Each wall is flat, endless, passes through zero and stands at right angles to its row. A trip goes straight from one point to another. Which walls does it cross, in order?

Walls:
(1): [19 -7]
(2): [-17 -51]
(3): [ 78 -27]
Trips:
[-27 -10] to [-31  16] -> 2
[ 16 -33] to [56 11] -> 2
[-13  -4] to [16 35] -> 2, 3, 1
[21  7] to [ 7 -7] -> 2

Walls:
(1): [-12  41  17  34  51 -22  48 -29 -30 -40  11 -34]
(2): [-32 -18  30 -44 -10  26 -46 -19 -39  16 -44  26]
Trips:
[ 17 -21 -37  50   4 -24  -4  -7 -72  17   0 -22] to [ 20  27 -17 -26 -18   6  31   1 -31  14 -37 -22] -> 2
[-10  52  -1  25  37 -13  -8 -40  13  12  44 -14] to [ 18  41 -15 -31 -65  -4  44  35  -3  -2   4  17] -> 1
[-39 -22 -52  35 -16 -16  -5   8  51 -47  12 -29] to [ 53  11   6 -51 -28  14 -13  -5   0 -43  -5  22] -> 1, 2
[-70 -21  10   8  20  46   0  18  14 -11 -34  33] to [-17  -1  33 -27  44  47  63  24  -2  35 -30  33] -> 1
[ 27 -11 -56   9  16 -21  23 -52  32  21 -37 -31] to [-45  71  16  24  24  29  21  18 -55  17   7   7] -> 2
[ 10 -40  34  -7  22 -41 -32  14   5  31 -14  12] to [ 21 -81 -20  21 -12  19 -38  17  51 -27  49 -13] -> 2
[  6   0  -9 -47 -16  25  14  -3 -22   0   3  -2] to [ 64 -10 -32  29 -21  -1  40  -4  -5   8  44  59] -> 2

Walls:
(1): [-18 -15   8  87  30 -22 -24  31  31  47 -54 -28  -3  12  36 -18  35  51
  21  24   3  15  53  -4 -13  16  -8 -30   6  45  -5 -36   3 -49 -33 -43
   7 -14  -9  14  15  17  -8 -38  26 -22   8 -11]
(2): [ 15 -25  61  14   0 -37 -76  -7  20  30  49 -40  12  65 -45   6 -56 -36
  12  12  18  38  -4  30  12  11   7 -69   2   5  11  14  39  -2  16  15
  11  -4 -27  30   3  41 -51  44 -34 -16 -10 -47]
(3): [-51 -46  -4  23  68  14  -3 -14  49  -7  94  -2  53 -13  29 -18  19  -4
   6  29 -18 -31 -13 -79  22  23  23  11  18  11 -33  -2  22   2 -24  21
 -41 -45 -15 -22 -20  -6 -23 -22  34  -3  -4 -17]
(4): [ 22  -4  34  -2  -1  17  -9 -30  -8  51 -55 -32 -11  49  24  53 -77  10
 -42 -30 -20  14 -39  28  18 -11  55   9 -28  14  -5  11 -60 -20  -3 -20
  -1 -10 -29  -1   0  24 -14 -25 -23 -10  -7 -26]
(5): [ 41  40  11  17 -22  -9 -47 -22 -22  42 -15  70 -15  -7 -16 -17   2 -30
  20 -42 -43 -40  28  35 -73  35 -70  49  76  14  15 -37 -17 -35  16  15
  -7 -13 -14 -34 -56   8  43 -19 -45  27 -22  -1]
Trips:
[ -6  34   9 -36 -17  24 -18  -4   3  12 -38 -17 -12  18  74 -62 -29 -35
  10  -8  -3  18  40  20 -47 -42  34  23  18  30 -15  28  16 -51   6 -20
 -70 -12  37 -18 -27   6  10 -21  23  -5  -3 -15] to [-38 -46  -2  15 -30  -4 -44   4   2  14 -27 -42  15   4 -28   2  -5  26
  13  16  36  12  -4  40   8 -13 -27   9 -38 -29 -27  32 -22  16  42 -17
 -67  52 -67 -49 -59  60  45  -2 -26   4 -41  48] -> 2, 1
[  7  42 -37 -16 -51  17   4  -8  13  -8  20  48  -2  46 -32 -36   9 -32
 -17  39  51  17  -5  -6  20  26 -22   9 -42  22  45 -35  -2  34 -42   4
 -18  40  21  -3 -59   7  -6  59  21 -29  48 -24] to [-16  25  14   7  43   7 -13 -59 -35 -51 -22   2 -14  -9  37 -17  20 -29
   9  20 -50  27   9 -21 -65   8 -61  -8 -28  35 -19 -30 -66  28  28 -17
 -24 -61  39  12  53  27 -31 -25 -20   5 -12  10] -> 5, 2, 1, 3
[  9 -29  41  -7  16  13  17   5  39  25  37   0  18  17 -28   4  35  -8
  -6 -23 -17  35 -21 -61  30 -18  16  -2  18 -28 -15  -4   9   2  -1  17
  -4  13  10 -31  14 -20   6  -7 -35   0 -15   9] to [ -7 -29 -17 -12  -8   2   8  -6  -6  -7  65  25 -20   8  37 -12 -39  -7
  27 -26  -2   7  52 -19   3   5  -1  -8 -21  59   2  -7  11  -3 -61 -65
 -51  37  -9  45   9  43  -3 -30 -24 -43  18 -16] -> 1, 4
[-15  35 -27   8  -5 -29  20  -1 -23 -22 -11 -20 -54 -24 -33 -47 -13 -15
  -9 -45  -8   5  77  44  45   2 -38  55 -20 -30 -18  21 -19 -34  -5   0
  10  15  19 -25  16  45  43  -5  32  30  54  10] to [ 42  59 -21  62  47 -12  13 -18   6  -8  29  17 -37 -19   8  12  16  -1
  32 -83 -36  -5   0 -24 -56  48 -31 -35  48 -30  28  -4 -20  11 -19   4
  13 -31   9  16 -40 -16 -33  19 -36 -23 -57   9] -> 1, 3
[ 16  29 -23  -8  19 -28  -4  20   7  25  24  33 -20  15  29  23  19   1
  -7  79   2  28  11  13 -22 -37  14 -55 -15  -8  21  11 -14  -3 -81 -27
   1 -18 -24  22  -3 -40 -15 -14 -54  91  14 -48] to [  -6   21   -1    5   -9   21  -12   18  -43  -38   22  -24   -7  -19
   31   17  -15   34   35  -51  -43  -11  -41 -101   24   27   14  -37
   31   53    0   19  -13    8    4  -17   64   43   15  -24   53   -6
   22  -56    6   22   28    5] -> 3, 2
[ -7  12 -30  -3  27  17 -27  59  -2 -27  41  48 -41  22   1 -29  66 -16
  41   5 -27  29   9 -45  41   6 -17  34 -30  20  -5  58  28  56 -13  -7
 -23  41  -8  34  40  32 -53  -9 -20 -15 -15   4] to [ -6 -45 -36 -24 -10  46 -13 -23 -48  19 -16 -49 -11 -76  52   6  61  -1
   5 -17  20  89 -27   7 -13 -73 -30 -45  12   5 -41  11 -64 -54  56 -29
  18 -28 -42  15 -11 -48 -10 -10  13  18 -17 -14] -> 2, 1, 3, 4
[ -22    0  -19   32  -69   11    5  -60  -69  -14    2  -21   23   13
   -2    5   15   23  -17   19    0  -17  -17  -21   25   39  -13   31
  -33  -34   54    2   -3    4  -11   24  -30  -11   18    9  -26  -19
 -104   17   20   -2  -26  -28] to [  5 -20   4   2  29 -14  10 -50  28 -37  16  22  29  -6   8   2   8  13
 -27  15 -33 -60 -27  32 -10  -9  27 -18 -30 -25 -19  32 -29 -27  -8 -18
  26 -21  59  17 -42  28 -25  48  17 -18   2  -5] -> none
[-22  58 -33  67  29  20  63  31  28 -19 -50 -13 -15 -44 -19  21  24   5
  21  12   4 -58 -33 -10   0  16 -40   3 -19  17  -2 -26  12   0  23  -8
   2 -21   6  -1  -9  48 -14 -28   0   6   2 -29] to [ 25  43 -17  13  10   9  17  -9  57  -6  31  22 -27 -14  -8  27  18  -4
 -36  14  17 -71 -25   6   6   3   3   1   6  17  38  21   4 -11   9 -28
 -49 -14  36 -26  40 -17  31 -17  -1 -15  64  17] -> 1
[   6  -25    9  -52   -3  -13   17  -12    7   21    7  -39    6   38
  -19   12   38   -1   43  -38  -36  -44 -110   -3  -46  -22  -13    0
   52   64   34   -7   37   24   -6    8  -19   -3   15   20   22  -39
   -8  -13   77  -27   28   25] to [ 20 -24  10  12 -10  -9  25 -79  38   7  -6  39 -31   6 -11   8  23 -20
  -7   9  11  -9  21  33  -7  63  21  -5 -22  15  -1   4 -57  12  43  73
  20   2  -6 -42  27  62  -6 -55  -7  64   2 -12] -> 5, 4, 2, 3

Walls:
(1): [-45  -7 -29  11 -41  -3  18  60  -5 -43   5  28 -29  -4  52  39  21  43
  11  50 -19  19 -27   8 -64 -52 -13 -12  73  11 -15 -34 -17 -17  18   6
  -2  16 -10 -22 -52 -21 -33  45  -3  -6  -2 -17]
(2): [ 27  10 -60  18 -36 -38  -2 -25 -26   4 -35  25 -16 -66  26 -18  -4  27
 -18   1  -3 -54 -22 -33   5  44  15 -43  67 -14  -2 -26  -1 -17 -13  13
 -31 -13   2  -2 -51  19   7  30  56 -34   0 -12]
(3): [ 23  18  36 -17 -24 -41   1 -77  13 -28  40 -28  34  62   3  18   7 -23
 -15  16  53  27 -17  76  -5  -9 -34  24 -51  41  -4  63 -24  51   2  -2
   6 -71  -9  -9  20   5 -32  -5 -17 -57   6   3]
(4): [ 23  26  -1  24  74 -17  20 -10  66  38  -1 -15   6   2 -15  19   0  56
  10  13  27 -26  23 -35 -83  45  13 -29 -81 -13  19 -34  -4 -57 -34 -12
 -30 -31  34 -19 -10  48  -4  14 -30  31  31 -21]
(5): [ 37  11 -30 -42 -11  28 -50  40 -19   1  10  23  18  -5   3 -30 -12  41
   4  -4 -18 -11 -32   0  46  52  22  -3 -23  13  12 -50 -40 -11 -13 -13
 -40  10 -32  59   3   3  15  -9  27 -10  35  14]
Trips:
[ 24  15   4  27 -53  26  -9 -23 -27 -15 -16  20  37  44   5  49 -79   7
 -42  32   4   6 -35  17 -23 -20  33  14  -6  14  22   0  14  57 -22 -17
 -12  47 -27 -30 -16 -56 -42  37 -38  37  15 -43] to [-17 -32   1  21 -38 -41   0   5 -43  27  -6 -27  32  22  15  27  22 -55
  -8 -20  92  59   8  -5 -56   7  41 -54  26  46  50  -5   8  14 -20  -9
  -5  11   9 -29 -21  -4  -9  15  37 -38 -28  -1] -> 2
[-10 -21   8  48  45  61 -46   5 -13 -39   3  -6   2  18  32  -4  47  58
  34  13   6 -50  24  25  33 -33 -51 -16  52 -29   6  21   0  -6   0  14
  55  41   6  56 -16 -25   1  18  -5  16  -6 -50] to [-16 -15 -31  40 -11 -11  38 -69  30 -78 -46  -7  -9 -65   6   8   9  52
 -13  -3 -12 -15 -13 -44 -18   9 -13 -52 -18  25   1 -15 -14 -24  10  55
 -26 -25  30 -14 -30 -51   6  27  25 -16  28 -67] -> 2, 4
[ 14 -17 -26   9  11 -21 -40  16  -1 -21 -75 -11 -23  18 -47 -17   1 -17
 -21  -8  -2 -20 -40  35  24 -44  30 -30   2 -22  -5  47  34   5   8  22
  61 -58  77  -9  33  -7 -76  18 -37  32  73 -26] to [-29  24  25 -36  41 -47  -8 -27 -14 -28 -23 -39  10 -27   3  12 -16  21
 -22  12  -8   6  18 -35 -27  -3 -12 -41  62  42 -46  10  -8   8  -4   1
  53   6   2  13 -13  11  -9  25 -28 -34 -40  -1] -> 1, 2
[-63 -43  -1  37 -10   1  20  -9 -38  14   7  -9 -28   9  23 -12 -21   3
  19 -28 -40  -6 -23   5  -5  36   0  37 -10 -26   5 -36  46   7   4  11
 -26 -13 -40 -26 -37 -32   0  65 -27   7  12  16] to [-32  -7 -14  11 -15  -6   7  -2 -52  14  -9  47  11 -17  -3  -2  -5   8
 -39 -38  45   0  41  13  64  -5 -15  21  65  33 -13  34  15  26   7  41
 -50 -23  -7  27 -29   5  -1 -30  26  -9 -22   4] -> 5, 1, 3
[-22  70  -1 -14  -2   1   7  -3  -4 -74 -43  36  -1 -16  23   4 -18  39
  57  37  -7  24 -30  16 -29 -40  14  26  10 -27  21 -10  42  38   3  13
  91 -32  -7  -4  26 -12  85  25  23 -42   5  21] to [ -8 -20 -17  -1  15  24  15  35  -5 -13 -13   8  36 -16 -44 -25   2  -7
  -6 -23  35   8 -46  15   9  32 -21 -66   9  17 -21 -35  39   0  22  52
 -30 -27  14  22  27  29  30   6 -21 -13 -30 -18] -> 3, 5, 1, 4

Walls:
(1): [ 12   5  17 -30  32 -17  12  -3  -7   3  -8   8 -52  46 -21  -5 -32  -4
   7   9  20   7  -3 -38  46  41  -2 -14 -62 -21  20  34 -56  31  20   1
  60  20  37  23 -44 -58 -11 -32  11 -29  43  67]
(2): [ 14 -26  49   6 -43 -11 -14  53   7   6  -2  59   9  -2  14 -18  21 -33
  -3   7   5  -6  34  -2  36  -2  25  38 -63  25 -32 -26 -19 -23  50 -27
  31  17  -5  16  -6 -28  44   9  -8  18 -10 -53]
(3): [-12 -13  47  17 -24  31  12   3 -33  67 -48 -39  33  18   1  -5  10 -20
  -8  -6  22  37  20 -34  13  46   5  17 -35 -39 -18  10 -18  -3  -4  23
 -10 -17 -14  -5  22  36  -7  36 -44  -1  -5  77]
(4): [ -8   4 -33   5  -3 -27 -29  60  17  38  32  36  46  -1 -67 -37  19 -16
  19  51   4 -13  46  32   8 -36 -10 -63  28  60  -3  26  -5  -9  22  10
   8  21  36  51  22   8  17 -29  23 -12  43  -9]
(5): [ -7 -30 -65 -42  50 -11 -44  30  51  17  39 -12  -8  11  -6   4  20 -22
 -48  22 -23 -11  -7 -70  -8 -77 -60 -10 -11  44  26 -18  48 -21 -28 -30
  48 -11  27  -1 -23  39 -14 -21   4 -15 -26 -18]
(6): [ 19  70  30  10  19 -17  13 -34  -4 -41 -19 -10 -15  31 -62  30  43  -8
  26  14  -5 -32 -58 -31 -21   3 -40  -6 -27  10  12  40  78  -7  15 -46
 -48   6 -14 -43 -12 -28 -18 -22  77  37  41 -56]
(7): [-58  16  14  25  11  23 -33 -33 -41  10  -9  60   7 -45 -25 -50   2  15
  -1  37  21  -1  40  44  21 -12   9  34   6 -22  37 -21  16 -51  32 -26
  -8 -22  -1 -74  -1  24  15  26  17  41   7   6]
(8): [  3 -17 -53  -6 -16  20  24 -12   5 -19   2  -7  50  -5  -7  14  -7  21
  -5 -25  15  61  -2 -19  -1  20  32  -9   6  -8  -8  24  15 -53  25   7
  12 -35 -37 -43  47 -15 -30 -18 -49 -17   1   9]
Trips:
[ 20 -39 -12 -22  45   5  51 -28  -8  16  23  14   2  15  59   6  25 -39
 -68  29  57  -1  15  37  -2  42 -24  34 -59  15 -16  27  30 -28 -27  11
  24  -1 -28  41  18  -4  27  58 -22 -22  45 -10] to [-41  20  52  24 -58 -40 -21  28   0   1 -27  -6  23  38  16 -26  29  -6
 -29  10 -21  15 -17 -46 -62  18  32 -23 -27  48  48 -14  36 -43   1 -13
 -20  29  17 -26  15 -24 -27  11 -79 -31  18 -29] -> 1, 6, 4
[-16 -39 -19   8 -29 -51 -27  38  44   7  41  61  22  -3 -26   6 -24  27
 -16 -13 -23 -15 -14  28  45 -28   0  -8  -2  23  24  17  -5   1  42 -33
 -29  -5  20 -36  46   6  10 -33  32  45 -28 -35] to [ 11  10 -32  67  -4  11  -7 -34  56   5 -31   6 -36  24  31  24 -27  29
 -34 -27 -74  51  14  11 -17 -21 -20  -5  47  -4 -56   2  27 -12 -43  61
  23   5 -50  27  42 -51   3   7  56  -4  10  -2] -> 7, 2, 6, 4, 5
[ 27 -42   6 -15  -9   6 -26 -36   4  10  -5  -8   3  36 -62  19  19 -30
 -21  -9   6 -18 -12   0  22  -5   3  19  29 -45 -25 -27  -2 -18 -50 -58
   5  20  40 -44  42 -18  81   0  15   4  46 -23] to [ 17  17  33 -38 -26   1  -6  83   6  38 -41  -4  -1 -25 -23  -8 -17 -28
 -30  34 -31 -42 -12 -35   9 -37  15 -32 -24 -25  -8  56 -32 -35  56  70
  34   7  -8   7  -5 -56   5  74 -24   0  19 -14] -> 1, 3, 7, 5, 6

Walls:
(1): [-46  -6 -15   8  21   9 -45 -25  -2 -11  12   3 -17  39 -30 -10  35  36
  37  20  76  13 -22   5  13   3  17   8 -24  17  -8  10  42 -30 -23 -12
 -11 -39  22 -17 -22   9 -12  -2  22  36  51 -22]
(2): [ 18 -15   1 -21 -22  14  43 -50 -12  -2 -15  -5   7  25  30  70 -42  37
   1   2  38 -13 -28  16  51  37 -19  37  45 -19  20 -18  71  13 -16 -58
 -17 -28   9  22  -8 -10  51  43   8   1   2  -3]
(3): [  3  27  29   4  28 -57 -28  10 -27  49  -9  42 -12 -56  15 -37  12 -34
   5 -11 -26 -24 -32 -12  17   5 -24  33  24 -27 -24  32   6  45 -29   2
  26 -18 -29   7   6  17 -29 -25 -33 -18  32  -8]
(4): [ 79 -42 -21  21  26  22  -8  13 -20   2  20 -61 -16  18  27  -1  22 -12
 -30  13  24  11  -6 -17  11  -2   9  48   7  -1  -4  10  27  39  23  -7
  10  19 -21 -35   7  24   8  21  -7  15  12  20]
(5): [ 13  25 -51  33 -41  55 -10  39  24  23  22  27  -6 -42 -37   2   9 -30
  17 -41 -43  41 -12 -56  14 -21  33  11  28  10   1  18  52  87 -12 -20
   2  60 -12  31   5  -2   8 -34   1 -36  -8 -19]
(6): [  2   8 -25 -12 -10  35   9 -10  40 -41  21 -12   8 -12   1 -26  27 -25
  31  23 -24 -28  42   3 -15 -18  46  -4 -59  25 -56  20 -32  31  -1  58
  -4  79 -18  26 -39  25  45   2 -19 -23  13 -11]
(7): [-65 -12   1  20 -15  42   2  40 -19  -3 -38   5 -66  11   2  40 -83  12
   7  26 -10 -17 -21  31  30  44 -14 -82  16 -44 -57  49  31  35   0  -5
  17 111  40 -20  25  24  17 -24   2 -69 -67   8]
(8): [ 11 -56  54 -31  53  10  34  -5 -14  33 -42  16   5  12  31 -38   5 -15
  13  -4 -25  21  -5  16  14  16 -10 -51 -23   6 -36  -2 -63 -10  44 -35
 -31  39  27 -35 -23 -10  38 -48  29 -13 -34 -41]
Trips:
[ 52   9 -19 -50   1  13   8  -5 -17  -8  -4   3 -14  -7  17 -11  -8  11
  -5  21  -6  37 -22  26  58  28 -34  48   4 -16  26   8  17  15  39   6
 -15  13 -46  55 -33 -35 -10  17 -22 -10  13 -50] to [-24  24 -11  -8 -46   5  22 -34 -27  -6  16  -4 -12  -2 -11  30 -12 -26
  12 -49 -20  -3  15  18 -12   8  21  23  -1 -42 -11  28 -40  36  -9  -3
  23  40  35  23   3 -59  53  20 -55 -24 -39   0] -> 6, 8, 7, 4, 3
[-10   3  16  -8 -18 -29  25  30  49  13   1  -1   8 -24  -1 -46  10  13
   6  -6  -4  -4 -40  28   0   1   1  37  14   5  11  43  11  14   0  38
  27 -63  67 -17 -68  -6   7  21   3 -12   0 -36] to [ 12 -90   8   3   6  10  29   1  -7 -37  -7 -44  -5  47 -32  -9  -9  18
  55 -29  45  23  19   7 -58   9  -7  45 -24  49 -27  29 -17  23  29  31
   9 -15 -45 -52  -2  -4 -20   4 -26 -37   7 -10] -> 2, 6, 8, 4, 3
[ 55 -19   0  22  41  -1  41   7  12 -62 -14  -5  26   7 -20 -12 -29  23
  33 -45  -5 -15  -2   1  45 -10  24 -42  29 -52  42 -38 -53 -28  23  52
 -29  39  -1 -21 -23 -45  29 -46 -84 -17  66  -1] to [-17 -46 -23  -9 -25 -28  30  34  -9  26  33   7  41 -58 -28 -50  -9 -27
  -5  -6 -11  -8   1  34  23 -14  55 -12 -29  48 -12  25  14 -13   0  65
 -23  10  67  25  42  57 -14  35 -18 -22 -10 -21] -> 5, 7, 3, 8
